Rows are points. Each copy is the shape, with its points in the same order, stretched, turned, moved and blurred by noise. Is it also mirrored, or only turned?
In the rows, zero is written as 128.

Shape (7 x 3):
[[ 79 115 190]
 [161  93 130]
 [198 121 177]
 [ 75  91 116]
 [173 157  72]
 [ 86 126 104]
 [131 187 107]]
Copy 1 (7 x 3):
[[ 83  55 175]
 [155 107 103]
 [127  83  66]
 [132 110 185]
 [131 183  79]
 [112 134 166]
 [ 77 159 115]]
Copy 1 is: mirrored
Copy 2 (7 x 3):
[[ 63  98 152]
 [120 136  74]
 [111 205  84]
 [104  44 125]
 [197 133  98]
 [136  62 139]
 [174 127 155]]
Copy 2 is: mirrored
Copy 3 (7 x 3):
[[ 93 166 111]
 [131 103 124]
 [120 119 191]
 [122 129  48]
 [203 131 134]
 [148 154  71]
 [182 181 141]]
Copy 3 is: only turned

Shape (11 x 6):
[[112 171  76 115 120 100]
 [110 138 127 114 122 119]
 [168 178 127 120 145 157]
 [154 113 151  99 154 122]
 [199 143 147 141  84 101]
 [137  92 103 148 178 127]
 [182 104 149 102  92 115]
 [160 119 137  37 128  80]
 [105 103  78 139 118 141]
 [ 67 107 215 126 142 152]
 [107 126 155 198 110 100]]
Copy 1 (11 x 6):
[[142  70 111 138 158 168]
 [115 112 134 116 137 156]
 [189  92 131  83  96 147]
 [135 130 155  81 131  98]
 [154 104 149 155  61  99]
 [161 161 114 102 169 122]
 [111 121 139 118  83  70]
 [100  80 166  86 150  56]
 [114 135  79 123 150 153]
 [ 75 179 180  85 120 193]
 [130 163 149 182 114 192]]
Copy 1 is: mirrored
Copy 2 (11 x 6):
[[145 205  89 113 104 112]
 [ 93 159 125 122 120 115]
 [159 162 166  96 141 149]
 [107 138 154  87 180 117]
 [188 122 136 118 105  68]
 [115 141  94 103 211 139]
 [134  98 127  89 112  95]
 [111 156 118  33 130  79]
 [100 139  64 128 132 157]
 [  7 118 205 162 175 121]
 [ 97 135 131 194 146  70]]
Copy 2 is: only turned

Shape (14 x 9):
[[108 160 104  35 158  61 132  84 105]
 [167  93 134  70 134  81  77 140  90]
 [167 117 109 189 116  87 102 163 106]
 [105  69 129 121  64 151  61 157 151]
 [ 39 168  79 124 128 147 201  60 165]
 [ 99 120 149 177 100 131  60 114 198]
 [ 99  92 167  66 126 149 103  93 164]
 [133 196 129  73 131 120 141 117 158]
 [119 125 114 146 164 107  95 186 117]
 [ 95 174 170 160  96  87 101 129 140]
 [157 138 151 170 126  90  98 120 151]
 [133 120 140 143 148  80 152 161  96]
 [ 90 204 108  86 176 140 147  70  91]
 [143 111 142 173  98 122  99 153 104]]
Copy 1 (14 x 9):
[[139  79  73  63  85 121 150  65 167]
 [136  66 140  43  88 102  60 118 102]
 [157  97 159 132 147  40 104 205 103]
 [ 79 132  72  94 133 109  53 216  62]
 [115 155   7 161 155 162 242 116 145]
 [ 96 118  62 178 143  76  68 204 124]
 [ 82 116  56  95 103 179  72 113 110]
 [132 149  88  98  87 122 147 131 184]
 [114  71 149 102 160 103 113 201 140]
 [ 88 124 114 162 108  48 123 165 137]
 [141 110 139 158 132  55  78 151 131]
 [122  80 163  98 141  89 132 123 109]
 [135 100  67 127  72 167 212 129 169]
 [112 106 143 125 123  83  96 202  79]]
Copy 1 is: mirrored
Copy 2 (14 x 9):
[[ 90 176  54  61  92  67 119  72 126]
 [162  90  93  62  58 127 114 100 131]
 [155 104 116 163  93 138  63 147 138]
 [129  82 170 147  84 196 152  74 173]
 [ 21 198  89 180 195  96 160  75 123]
 [158 133 169 173 161 161 123  88 220]
 [124 108 137  83 144 126 191  69 158]
 [ 89 164 101 115 109  66 161 135 174]
 [102 104 126 103 115 152  65 153 159]
 [142 179 179 157 120 110  91 124 160]
 [179 122 132 151 134 105  93 130 171]
 [115 105 125 115 113 101  69 147 100]
 [ 75 221  60  95 147 111 157 133 113]
 [157 109 149 158 101 157 104 138 127]]
Copy 2 is: only turned
Copy 3 (14 x 9):
[[ 91 117 104  88  39 102 130 177 150]
 [121 153 146 105 132  74  62 168 131]
 [125 149 156 221 187  84 126 174 112]
 [ 76 108 161 155 185 131  28 101 173]
 [ 57  42  74 169  75 164 177 102 128]
 [116 135 166 194 168 148 121  58 197]
 [109 103 133  79 123 138  78  60 152]
 [138 119 126 110  94 180 141 167 143]
 [ 98 144 118 151 209  89 125 166 144]
 [ 84 159 185 162 123 145 180 128 152]
 [152 153 171 188 151 114 154 123 138]
 [100 121 147 141 166  72 157 171  85]
 [ 82 150  50 111  62 165 167 143 111]
 [104 153 160 185 181 112 112 133 104]]
Copy 3 is: only turned

Shape (17 x 12):
[[144 135 111  68  67  55  48  92 105 142 132 157]
 [122 107 105 136 146  69  38 136 146 149 107  81]
 [108 162 153  78  92  83 138 103 193 136  75 221]
 [141 149 128 119 100 104 107 101  56 129 114 175]
 [152  75 136  81 140 118 112  85  50  65  83 145]
 [178 167 144 160 153 141  93  99 122 148 125 104]
 [ 70 130  38  75  47  90 173  69 181 131  73 165]
 [141 102 116 121 133 105 121  49 183 129 155 160]
 [ 95 138 106 150 127 151 100  78  87  83 121 152]
 [148 145 122 172 147 180 143 193  80 129 128 154]
 [142 151 132  78 149  83  38 174  86 127 155 113]
 [174 164  63 158 174  89  73 172 137 126 135 159]
 [128 111 132 184 118  68 121  85  85 130 178 130]
 [109 157 111 117 102 172 128 130 109 115 122 194]
 [158 126 176 119 153 145 117 120 132  97 148  85]
 [122 105 155 140 127 178 133 144  99 181 158 165]
 [157 113 166  99  61 132  90 102 158  78  83 136]]
Copy 1 (17 x 12):
[[113 201 160 112 201 163 116  63 148 158 170  67]
 [138 116 140 118 211 135   8 152 133 141 141 119]
 [206 149 237 164 148 156 164  50 154 172 132 126]
 [ 98 207 140 154 181 151 184 106 101 165 136 118]
 [ 94 199 111 107 198 198 163  75 136 126  99 181]
 [148  91  99 146 200 154 134 142 101 134 113  70]
 [100 164 211 160 108 140 124  66 245 249 101 129]
 [133  91 158 139 211 147 169  73 200 134 141 121]
 [ 86 160 125 216 172 168 163 123 139 158 118 146]
 [139 123  74 175 122 105 138 148  81 165 115 132]
 [147 177  97 110 179 152  77 137 117  92 179  84]
 [193 164  74 165 208  65  71 139 150 150 120 102]
 [ 52 150 165 145 196  79 165 142 126 116 146 102]
 [131 150 117 199 122 156 165 104 131 191 144 132]
 [125  78 111 128 160 174 136 115 114  72 101  93]
 [131  76 110 131 144 135 173 133  99 160 185 144]
 [110 118 155 155 153 200 117  35  88 134  89 113]]
Copy 1 is: only turned
Copy 2 (17 x 12):
[[137 115 126  95  58  55  26 136  96 117 118 112]
 [151  95 136  73  92 173  71 138 155 120  89 111]
 [177 195 193 153 103  80  76  81  94 154  82  99]
 [144 126 133 124  92  76  66 155 101 138 128 195]
 [130  50 157  89  96  61 123  79  72 144 114 210]
 [188 104 120 166  54 161 115 159 156 127 136 170]
 [114 231 126  64 120  81 104  61  72  98  87  92]
 [157 145 121 107  57 113 105  63 151 173 134 113]
 [130 115 122 128 107 158  77  99  82 150 141 214]
 [155 122 108 163 159 165 139 197 121 182 142 196]
 [138  60 163 112  96 128  59 193 100 138 158 127]
 [238 131 107  93 154 180  84 165 135 154 150 136]
 [117 127 113 106  98 108  67 143 211 143 163 183]
 [136 153 122 159 125 131  95 135  60 175 135 168]
 [134  60 157 180  76 137 144 120 147 143 156 144]
 [ 93 135 114 149  86 126 120 184 132 221 120 163]
 [147  82 139 199  84  86  99  58 100 121  76 120]]
Copy 2 is: mirrored
Copy 3 (17 x 12):
[[102 180 151  92 137  59 177 154  36 139  98 173]
 [154 139 140 112 166  92 107 159 105 134  22 125]
 [135 218 120 172 158 141 151 153  74 122 190 192]
 [126 106 137 117 107 103 179  94  72 165 140 184]
 [121  94 170 108 174 104 167  54  71  92 117 182]
 [157 108  93 117 135 104 134  84 121 176 119  90]
 [ 93 221 118  63 156 221 140 196  61 104 127 221]
 [ 72 160  72 131 186 126 150 145  96 115 114 115]
 [105  96 100 105 108 143 131  59  83 124 112 175]
 [149  31 126 131  75 133 106 102 136 147 184 139]
 [136 134 150 103 112   9 129 120 106 112 101 144]
 [178  74  45 118 104  93 129 156  91 124 133 137]
 [ 71 102 127 136 107 123 198 126 119 139  67 134]
 [105 110 112 111  91 134 122 101  78 137 189 178]
 [120 126 144 123 142  84 129  83 144 110 113  81]
 [ 73  80 146 152 123 105 110 121 139 164 158 127]
 [140 163 181 129 146 128 137  98  36 112 133 119]]
Copy 3 is: mirrored

Shape (18 x 12):
[[ 73 194 100  89  64  92  72  83  76 105 130 121]
 [ 86 154 145 111 111  99 128 113  94 116  93 158]
 [152  47  90 121 143 194 111 123 120  75 114  95]
 [127  78 167  89 139 182 113 137 146 128 189 108]
 [146 118 102 155  73  73 163 146 105 161 120 200]
 [122 127 111 142  84 112 180 180 105 128 157 173]
 [108 223 104  93 139  75  62 131  52 141 117 178]
 [121  63 100  52 130 117 127 160 187 110 129  77]
 [176 171 147 126  70  94 147 173 122  93 107 174]
 [122  64 141  75 197 135 139  85 142  98 149 100]
 [ 76  87 151  75 177 118 125 148  78  67 137  90]
 [125 153 121 214  89  55 122 151 146 116 140 177]
 [102 176 111 188  83  93 187 177  91 150 136 157]
 [134 145 147 185  92  89 147 189 110 115 140 149]
 [ 73  85 107  84 175 183 113 154 163  75 136 146]
 [164 170  76 155 107  76 148 165 106 118 163 145]
 [ 98 111 140  86 193 182 126 125 147 129  96  60]
 [ 96  50 139  78 162 146  68 157 113 131 114  86]]
Copy 1 (18 x 12):
[[ 97  92  89 109 112  42 190  84 142 102  88 117]
 [134 136 131 105 103 115 182 104 133  81 101 142]
 [ 28  97  88 140 145 187  78  53 135 175  92 163]
 [108 115 118  82 203 165  36  81 163 146  75 111]
 [142 162 161  99 131 152 149 189 174 129 171 199]
 [ 98 135 169 111 177 164 147 198 168 118 140 151]
 [122 121  97  74  43  68 151 144 141  52 144  77]
 [123  46  92 178 197 192  68  66 204 130 123 115]
 [104 192 142 154 150 108 130 152 154  82 175 177]
 [136 105 135 109 167 186  70   8 122 136  93  96]
 [123  55 127 109 158 166 100  62  83  87  57 114]
 [151 145 227 161  88  97 134 180 184 144 145 181]
 [134 156 174 140 134 131 199 248 150 120 129 131]
 [134 148 174 151 137 128 117 208 141 123 130 178]
 [ 54  70 154 123 130 213  88  52 190  98  71  99]
 [104 124 157 153 133 109 130 197 154 133 202 123]
 [125 108  76 151 130 183 101  54 138 132  63  58]
 [133  57  68 101 131 180  44  70 156 129  45 140]]
Copy 1 is: mirrored
Copy 2 (18 x 12):
[[ 75 112 140  96 158 100  48  72 108 104 166 205]
 [ 68 128 152  97 150 112 123  95 125 144 111 172]
 [ 98 110 178 157 147 227 119 173 140 116 127 108]
 [139 103 173 150 105 152 180 122 156 128 176 129]
 [128 198 111 110 196 116 135  94  67  96  58 172]
 [141 160 115  78 160 106 145 110 104  74  87 133]
 [ 99 139 188  84 186  68  54 105  44 149 147 190]
 [183  84 162 173 136 150 111  68 184 116  92  96]
 [ 97 195 151 100 142  97 108  77 124  96  95 113]
 [115  60 178 131 140 218 166  99 142 187 153  94]
 [ 74  25 186 110 138 144 140 120 120 124 128  87]
 [ 82 196 101 135 239  77 124 108 117 105 118 138]
 [104 159  69  69 165  56 123 134  99  90  77 134]
 [ 82 163 107 120 173  66 135 129 111  82 101 104]
 [152  97 215 121 165 174 150 134 201 140 144 137]
 [136 162 112  81 190 106  77 110  71  92 116  90]
 [106  61 160 151  88 149 130 154 190 200 126 106]
 [109  66 196 204 144 132 134 145 132 128 112 142]]
Copy 2 is: only turned

Shape (15 x 12):
[[128  94 187 199 110 201 161  97 149 131  74 109]
 [ 77 202 159 120 149 136 128  61 232 115 170 130]
 [178 118  58 140 190 165 159 179 144  94 160  58]
 [129  63 126  38 122 127  44 115 100 135 160 134]
 [138  39 108 128 149  83 162 132  71  75 114 157]
 [203  50 116  86 138  82 109 104 173 109  94 186]
 [166  73  77  99 140 191 169 109 183  62 171 157]
 [147  86 241 149 184 113 133 168  81  93 151 194]
 [126 144 213 107  64 118 108 132 140 176 185  94]
 [170 143 120  72 168  82 161 121 144 118  73 171]
 [156 141 105 129  92 110 114 129 116 100 206 198]
 [119  64 126 160 123  80  83 209 190 211 102 110]
 [125 149 111  84 156 112 170 133 196 138 135 146]
 [194 103  66 155 124 100 173 148 136 181 158  43]
 [129 125 177 104 117 130 117  74 117 180 171 170]]
Copy 1 (15 x 12):
[[ 33  69 108  96  82 130  42 126 156  86  85 122]
 [149  84 146 170 105  93  59 153 168 193 116  62]
 [136 143 190 135 141 245 167 171 177 145  50 122]
 [135  95 203 118 181 100 167  86  61 133 136 127]
 [105 131 103 110 152 188 149  83 109  57 135  96]
 [133 153 154  91 192  87 114 140  92  67 120  90]
 [158 121 195 104 158 196  60 116 157 123  58  78]
 [122  62  70 130 137  99 195  42 142  25  76 140]
 [121  96 166 119  47  70 167 112 131 134 108 142]
 [147 193 108 180 138 103 104 127 104 113 130 130]
 [154 120 200 124 134 129 135  78 185 103 138 100]
 [105 116  90  35 133  74 190 159 126 127 151 175]
 [171 162 117 143 113 112 107 135 146 167 108 114]
 [ 89 176 180  97  91 183 189 151 166 142  86 106]
 [ 96 114 151 118 117  53 136  51 126 126 115 102]]
Copy 1 is: mirrored
Copy 2 (15 x 12):
[[ 95  85 122 126 142 140 192 172 140 125  60 107]
 [187  76 168 150  82 117 202  96 160 103 157 117]
 [ 86 117  83  71 101 176 132  56 182 157 110 125]
 [ 62 154 196 135 102 165 102 173 156 114 182 199]
 [ 59 134  86 149 168 102 128 143 122 153 137 203]
 [ 69  77 170 129 100  66  94 145 104 129 136 176]
 [ 81  47 149  84 123 128 156 107 187 154 164 185]
 [ 56  95  60 174  99 138 143 154  46  99 172 165]
 [152 109 167 163 102 180 107 182 114 140 140 108]
 [116  89 139 116 139 106 109  84  80 108 122 162]
 [158  95 124  93 103 113 120 175 140 135 200 184]
 [ 72 166 171  88  87  99 130 164 111 179 143  49]
 [139  89 160 106 113 121 157  79 117 143 155 122]
 [145 128 111  88 107 155  95 117 167 215  73 123]
 [143 115 166 136  90 147 153 182 104 137 147 194]]
Copy 2 is: mirrored

Shape (16 x 12):
[[124 126 142 150 131 130 139 200 141 119 117 130]
 [126 131 145 141 156 168 150 137 128 132 114  65]
 [ 54 135 142 158 153 190  93 105 130 159 114 115]
 [142 136 119  31  86 160 114 135 126 106 137 141]
 [152 127 188 139 131 129 106  94 104 139 114 163]
 [119 135 108 149  40 146  94 148 107 134 126 143]
 [115 137 104 153 113 155 109 107 115 143 249 130]
 [122 146  92  92 126 104 124 100 102  94 125 121]
 [151 126  93 136 151 164  95 130 115 106 133 156]
 [151 195  97 159 151 114 112 120 109 154 123 151]
 [153 135 117  79 134 119  89 123 138  90 134 145]
 [139 140 171 137 141 124  85 115 118 140 144 105]
 [ 65 132 153 123  44 118 129 108 190 107 126 101]
 [154 117 101 158 155 116 118 135 136 160 151 139]
 [137 123  91 131 152 117  98 124 214  90 115 145]
 [133 164 110 158 150 172 116 112 106 139 186 128]]
Copy 1 (16 x 12):
[[ 94 112 159 115 169 124 141 157 120  79 147 141]
 [116 131  84 122 159 109 166 132 145  89 167 150]
 [112 172 127  77 132 149 211 165 133 109 130 113]
 [102 132 148 142  75 153  89 126  94 129 173 118]
 [108 127 161 114 129 183 148 123 202 142  90 152]
 [122 127 196 179 139 185 167 126  82 137 145 163]
 [124  91 139 109 139 167 157 135  80 205 152 126]
 [166 134 125 151 121 145 107 133 107 127 147 116]
 [147 116 148 140 104 156 136 186 137 149 155 112]
 [156 118 189 147 139 102 167 137 125 159 111 148]
 [110 121 133 156  98 131  96 162 131 143 128  92]
 [ 90 130 127 144 165 123 153 128 168 153 105 142]
 [ 79 115 115 153 111 159 164 103  76  81 106 106]
 [120  89 129 126 130 114 136 167 120 158 111 165]
 [107  84 106 162  66 103 128 201 108 112  93  69]
 [141 109 149 116 138 136 175 142 120 172 161 123]]
Copy 1 is: mirrored
Copy 2 (16 x 12):
[[167 108 143 144 149 129 143 155  73  90 147 151]
 [153  98 116 206 176 152 116 116 122  88 116  90]
 [108 105 142 226 104 168  59  70 146  68 166 131]
 [119 167 180 124 137 109 154 108  99 163 128  88]
 [126 161  68 146  99 100 102  91 122  90 194 111]
 [126 157 130 131  91 180  88 144  71 112 150 119]
 [101 119 120 178  62 176 191 119 185 119  94 135]
 [ 81 147 109 120 158 116 127 134 149 139  90 119]
 [ 93 120 122 128 110 126 140  92 100  92 107 142]
 [119 122  50 167 100 118 117 121 111 141 108 172]
 [120 169 129  95 142 109 165  88 120 131 117 135]
 [140 163  70 165 119 157 143  74 142  99 174 120]
 [188 197 184 148 131 159  80 156 163 111 143 118]
 [147  86 103 122  98 126 143 112 144 118 114 146]
 [167 136 155  96 127  99 120  89 142  97  80 176]
 [ 97 116  94 201  88 148 161 105 142 108  99 134]]
Copy 2 is: only turned

Shape (15 x 12):
[[175 128 144 182 111 155  96 170 111  61  69 127]
 [125 119  85 115 136 148 114 117  93 158  77  97]
 [110  86 141 126 171 140 184 107 103 152  97 105]
 [103 130 130 141 116 111 111 112 106 175 139 210]
 [167 130 145 136 140 147 137 120 198 176  71 212]
 [174 123  74 180 134 111 154 102 134 166  76 104]
 [113 125 117  98 121 166 145 116 105  71 143 118]
 [ 94 114 136 114 133 134 118 148  86 164  88  97]
 [161 133 138 115 115 104 112 225  84 108  85 126]
 [114  56 140  96 107 143 109 112 105  58 126 134]
 [110  89  95 111 162 118  99 213  87 137  89 174]
 [106 128 142 127 152 145 106 119 112 109 247 105]
 [173 132 127 124 129 134 102 105  96 151 116 100]
 [106 113 105 102 104 118 116 124 249 164 111 166]
 [115 129 123 101 150 110 102 110 110  98  72 113]]
Copy 1 (15 x 12):
[[ 58  89  59 108  98 143 145 201 136 137 194  72]
 [119 102 114  90 158 130 163 168 140  84  72 109]
 [127 107 112 163 198 122 139 121 142 121 102 126]
 [137 158 170 139  97 146 181  75 116  40 123  96]
 [ 77 140 155 195  93 139 229 116 219  80  86 122]
 [145  80 186 126 137 162 162 172 152 114  76  77]
 [119 141  81 110 126 140  99 114 156 155 167 162]
 [126 119 104 123 177 112 132 164 120  72  88  88]
 [101  92  53 138 113 161  96 178 114  79 130  72]
 [110 108  61  96 141 140 122 144 168 119 238 163]
 [ 97 108  93 147 158 193 185 159 100  25 105 118]
 [154 185 144 165  89  90  48  67  93 161 177 216]
 [129  78 115 124 101  95 127 138 139 119 120 124]
 [129 191 185 162 102 155 194 151 240  51  82 169]
 [158 111  91 126 137 150 191 181 154 113 137 107]]
Copy 1 is: only turned
Copy 2 (15 x 12):
[[197 105  56 124  68 142 170  61 162 112  78 122]
 [131 119 152 110 107 135 134 134 142  56 115 125]
 [ 98 103 120 140 138 134 165 175 152  96 163 166]
 [146 160 136 177 116 105 109 131  90 102 179 116]
 [209 123 110 150 136  65 191 142 120 179 150  70]
 [127 122 107  65 103  97 156 117 179 105 159 113]
 [129  71 153 146  98 154 133  91 116 117 121 156]
 [111 145 118 146 134 154 132 166 130  58 102 134]
 [146 191  87 120  94 134 145 111 118 121  47 128]
 [186  92 124 146  69 203 123 122  92  92 133 150]
 [190 227 150 136 100 144 136 161 125  99 106 144]
 [115 128 160 132 188 141  63  92  78 115 156 182]
 [129 112 125  97 120 113 120 106  98  73 119 133]
 [205 152 139 125 161 128 125 174 106 188 130  47]
 [170  96 119 154  89 126 113 175 127  78 102 133]]
Copy 2 is: mirrored

Shape (16 x 12):
[[128 137  74 147 143 149 119  27 163 126 212 109]
 [162  99 164 141 104 146 167 168 144 136 133 149]
 [123 144 150 120 144 135 174  44 138 124  85 119]
 [109 155 159 162 134 134  91 104 147 133 107  96]
 [121 149  82 173 147 139 151 152 138  36  98 140]
 [115 120 149 116 118  54 119 167 165 127 102 107]
 [101 107 151  92 131 136 173 145 140 120 124 155]
 [155 113 101 103 116 126  70 156 103 111 115 144]
 [145 149 134 117  22 128 129 114 138 116 197 104]
 [101 123 157 169 110 135 170  85 106  82 149 146]
 [105 128 137 116 151 119 125 148 134 145 115 249]
 [106 151 121  91  96 107 107 162 160 142 159 175]
 [114 101 134  85 158 142  32 115 148 105  98  97]
 [113  95  89 187  67 149 166 100 156 125 140 119]
 [144 110 161  94 159  81 127 143 122 138 108 239]
 [102 133 137 101 159 112 154 139  94 136 109 122]]
Copy 1 (16 x 12):
[[169 117  83 154 208 179  95 186 164  75  88  86]
 [123  77 150 136 120 146 180 110 140 157 161 163]
 [134 150 131 147 164 150 139 140  99 159  45 146]
 [144 128 136 151 125 112  90 139 117  82  71 151]
 [ 82  94  58 100 221 120 124  96 111 105 141 173]
 [109  98 153 147 146  95 107  91  46 131 138 112]
 [ 85 133 161 159 153 166 129 108 122 165 145 129]
 [107 111  86 135  79 141 142  69  97  82 121 132]
 [128 114 155 188 141  92 205 117 147  51 152  95]
 [142 150 108 190 190 120 142 115 158 148 131 162]
 [125 113 104 115  98 139  79  52 173 201 145  95]
 [100 114 140 147 119 107 114  84 150 113 159  65]
 [ 86 128 124 160 102 179  65  83  70  59  51 136]
 [107  72  95 182 160 108 147 187 146 132 133 127]
 [148 117 104 120 106 145 114  16 123 219 117 108]
 [121 163 133 134 130 138 129 124  83 140 132 141]]
Copy 1 is: only turned
Copy 2 (16 x 12):
[[101 157 150 174 221 100  70 136 100  61 167  32]
 [126  79  78 115  97 149 138 116  61 147 136 140]
 [133 164 115 180 156 124 135  29 111 123  96 100]
 [127 107 153 158 183 157 113 128 152 144  68 100]
 [167 140  42 189 165 119 126 159 154 129 170 123]
 [176 125 164 140  99 174 155 165 131 127  79 129]
 [116 133  60 121  99 122 170 120  95 112 103 118]
 [119 138 119 110 130 127  96 173 128 105 100 196]
 [ 86 110 117 209 148 171  75 193  39 122 115  98]
 [ 96 143  85 208 160 102 166 121  67 147 155 102]
 [ 72 179  62  66  87 157 175 110 145 138 154 170]
 [ 93 155 103 114 101 187 125 186 114 113 103 127]
 [121  95 177 120 166 124 140 145 179  61  37 136]
 [100  88 102 221 117 109  93 125  83 149 169  81]
 [109 182 109  61  88 155 203 101 109 121 140 207]
 [143 179  97 108 130 104 142 136 103 134  73 126]]
Copy 2 is: only turned
Copy 3 (16 x 12):
[[ 84  81 133 146 128 104  70 101 152 141 240 149]
 [145 151 166 118 126 109 191 131 150 100 152 127]
 [108 113 109 113 147 168 107  62 163 114 122 126]
 [133 118 140 143 128 164 117 148 189 153 120 134]
 [134 160  58 173 109 168 104 119  92  95 151 102]
 [185 133  95 107 133 114 135 163 158 121 122 174]
 [117 140 114 112 165 128 150 127 115 115 131 150]
 [154 123 146  75 106 124 107 192  98 114 132 122]
 [118  91  99 106 126  54 154 176 202 124 166  95]
 [100  94 110 163 158 133 120 122 149  86 122 120]
 [ 79 185 171 111 121 126  91 152  68  95 114 194]
 [104 157 117 102 122  77 115 185 121 139 147 169]
 [152 107 150  77 159 187  91 206 140 141 142 139]
 [ 95  84 115 153  98 156 172 124 164  89 195 141]
 [125 181 180  75 135  99  81 140  73  70 103 192]
 [150 113 106 115 145 124 124 114 104 151  92 144]]
Copy 3 is: only turned

Shape (16 x 12):
[[102 135 168 106 166 123  71 125 143  74 131 120]
 [147 159 124 138 168 148 155 189  85 186 153  65]
 [ 80 108 120 144  89 119 171 152 206 170  91 141]
 [130 109 110 121 121 131  69  87 149 121  90 163]
 [193 161 158 104 154 127 145 138 112 122 114 112]
 [151 125 109 188 189 127 156 130 109  92 160 129]
 [106 129 183 108 103 148 111  88 126  85 121 172]
 [140 149  96 175 148 109 174 152  75 173 165  73]
 [ 75  65 124  87 132 127 155  69 166 140 106 145]
 [ 70 100 125 112 150 124 122 115 147 140  68 182]
 [135 114 161  88 110  76  71 102 122  62 120 129]
 [123 201 116 151 146 129 157 124  89 131 113  69]
 [ 82 103  66  98  95 175 158 137 177 141 114 139]
 [130 164 101 159 149 119 164 164  72 172 184 134]
 [139 192  87 118 165  98 189 183  90 142 145 103]
 [ 62  51  93 125  88 156 174 158 138 142  57 148]]
Copy 1 (16 x 12):
[[109 147 121 162  88 146 157  84 161 196 123  91]
 [212 173 166 160 198 121 126 159 176 100 151 180]
 [149 158  83  70 137 179  61  64 164 149 139 152]
 [ 91 146  92 126  64 162 139 146 126 172 116  78]
 [160 131 141 151 101 161 184 134 127 108 179 144]
 [116  99 201 160 147 109 140  92 102 153 135 102]
 [105 168  88 128  32 119 160  90 120 166 149 121]
 [181 122 177 172 221  90 102 136 140  98 116 153]
 [145 131 102 130  25 163  66  53 164 148  99 137]
 [141 142  93 103  55 156  66  84 162 163 175 103]
 [ 84 131 103 199  66 179 164  87 120 155 112  41]
 [186 104 137 151 190  95 158 132 133 114 153 112]
 [160 162 114  45  87 168 111 102 156 120  99 112]
 [157 134 176 160 182  80 121 151 158  86 142 171]
 [186 121 176 149 164 127 142 130 168  60 142 134]
 [177 188  98  64  71 148  18  60 127 130 139 105]]
Copy 1 is: only turned
Copy 2 (16 x 12):
[[ 69  96 102 102 154  76 184 140 108 153 125 189]
 [130 125  68 104  43 158 104 145 100 209 116  99]
 [ 56 165 101 108 130 186 107 169 204 137  96 166]
 [129 153 127 138 218 121 189 151 116 116 100 131]
 [121  60 115 158  84  93 153 157 138 171 100  88]
 [187  91  82  93  88 147 176  66 139 100 117 124]
 [ 91  78 129 143 176  99 123 168 104  79 151 188]
 [166 133  89  85  33 135  92 123 120 157 127 105]
 [ 53 122 173 121 162 196 140 159 159 114 136 150]
 [ 67 158 129 119 142 198 180 190 138  90 114 152]
 [ 79  88 145 117 162  44 161 138 105 126 111 146]
 [145 108  77  90  55  81 114 148 144 140 180 125]
 [ 82 154  89  62 193 199 127 172 143 141 131 117]
 [187 119 104  74  62 150  89 157  79 134 110 118]
 [144  95 100  43  25 123 124 177 124 163 102  71]
 [ 40 179  67  92 121 249 121 156 151  69 138 112]]
Copy 2 is: only turned
